Each row of a before or after table is a point. One or more steps were done to the points. Then noise was added and the rows were shuffled. The steps act on how far a point lies along the listed directions, d1 being the first. Name the steps. A step turns or swaps two directions, mirrors them in a line or flattens them onto one, adds a multiple of one to another, or multiplies one. Angles are multiples of 10 degrees, from the lower direction toward the higher: turns from -170 to 170, lines from 10 to 170 but not 90. Use the fewest steps. Two steps may share a direction if one is a turn and the other turns, adds or multiplies; they go together, in the order done. Otherwise the lowest direction goes first.

Directions:
(1): [ 35, -32]
(2): [-32, -35]
Before, 9 rows:
array([[ -8, -46],
       [ 37, -50],
       [-25,  15],
       [  8,  36],
       [-13,  16],
       [-13,  29],
       [ -7,   0],
       [-25,  12],
       [-34,  16]])
After:
array([[ 19,  19],
       [ 26,  27],
       [ 23,  18],
       [ 32, -20],
       [  2,   7],
       [ 19,   6],
       [-41,  25],
       [ 31,   2],
       [-59, -18]])
Steps: turn d1 and d2 by 110 degrees

Directions:
(1): [ 23, -41, -35]
(2): [-53, -22,  -8]
Before:
array([[-23, -32, -39],
       [ -4, -25, -16],
       [ 33, -31, -35],
       [-14, -30, -22],
       [-20, -13, -12],
       [  3,  -1,   2],
       [ -9, -11, -13],
       [  2, -41, -44],
       [-13, -10,   5],
       [ 28, -17, -27],
       [-55,  -1,   7],
       [ 23,  -5,  -3],
       [ 20, -17, -21]])
After (13 x 3):
array([[-38, -11,  -4],
       [  0, -44, -35],
       [-52, -10, -17],
       [-26,  18,  13],
       [-60,   7,   2],
       [ -4, -17,  -2],
       [  0,   1,   4],
       [-29,  27,  16],
       [ -3,  16,  17],
       [-44,  28,  23],
       [-17,  -4,  -6],
       [-19, -14, -12],
       [-30,  -5,   3]])
Steps: mirror d1 and d2 in the line at 70 degrees

Directions:
(1): [ -6,  -9,  44, -49]
(2): [53, 17, 32, 19]
(3): [ 39, -36, -31, -26]
(4): [  8,  53, -24, -32]
Before (9 x 4):
array([[ -1,  -9,  -3,  -5],
       [ -8,  29, -20,  22],
       [  7,   4,  16,  18],
       [  8, -15,  -5,   5],
       [ -3,   8, -60,  -9],
       [ 10,  12, -27,  10],
       [-22, -18,  33,  12],
       [-24,  38, -21,   5],
       [ 16,  -4, -10, -14]])
After:
array([[ -7,  -3,   8, -22],
       [-32,  15,  -4,  23],
       [  5,   5,  15,  -5],
       [-51, -18,  26,  -1],
       [  3,  -5,   7,  -3],
       [-28,   9,  13,   0],
       [  9,  21, -11,   5],
       [ 40,   1,  -6,  21],
       [-37,  -8, -17,  26]])
Steps: swap d1 and d3; turn d2 and d4 by 90 degrees

Directions:
(1): [ 40, -24,  -4,  28,  35, -27]
(2): [-16,  16, -56,  10,  30,  18]
(3): [ 15,   3, -29,  32, -52, -11]
(4): [  1, -60, -17, -17, -10,  27]
(5): [ 37,  16, -22, -51,  -4, -14]
Before:
array([[ -9,   5,  -1, -46, -15,  -7],
       [  3,  -8,  17, -37, -53,  10],
       [-26, -26, -18,   0,  19,  17],
       [-23,  13,   8,   8,  43, -16],
       [  7,  -4,  48,  22,  27, -19],
       [  4, -34, -26, -39,  28,  23],
       [-11,  18,  33,  14,  38,  -7],
       [ -3, -35,   5, -30,  28,  36],
       [-10,  21,  10, -44, -18,   3],
       [ 12,  16,  28,  -5,  15, -25],
       [-23,  24,  41,  29,  33,  -6],
       [ 10,  23,  -3,   2,  22, -14]])
After:
array([[ 15,  46, -11,  36, -25, -12],
       [ -3,  -5,  18, -23, -62,   7],
       [-14,   9,  40,  22,  49,  -6],
       [-17,  18,   4,  12,  43, -22],
       [ -3,  16,  30,  16,  40, -10],
       [ 20,  -2,  43,  17,  29, -25],
       [  7,  10,   0, -15,  30,  -3],
       [-18,  20,  -1, -31, -31, -11],
       [-21,  24,  16, -29, -25,   5],
       [-14,  15, -25,  31,  -5, -10],
       [ 10,   5,  29, -19,  18, -19],
       [ 11,  40, -39,  13, -26, -18]])
Steps: turn d1 and d5 by 20 degrees; swap d3 and d4
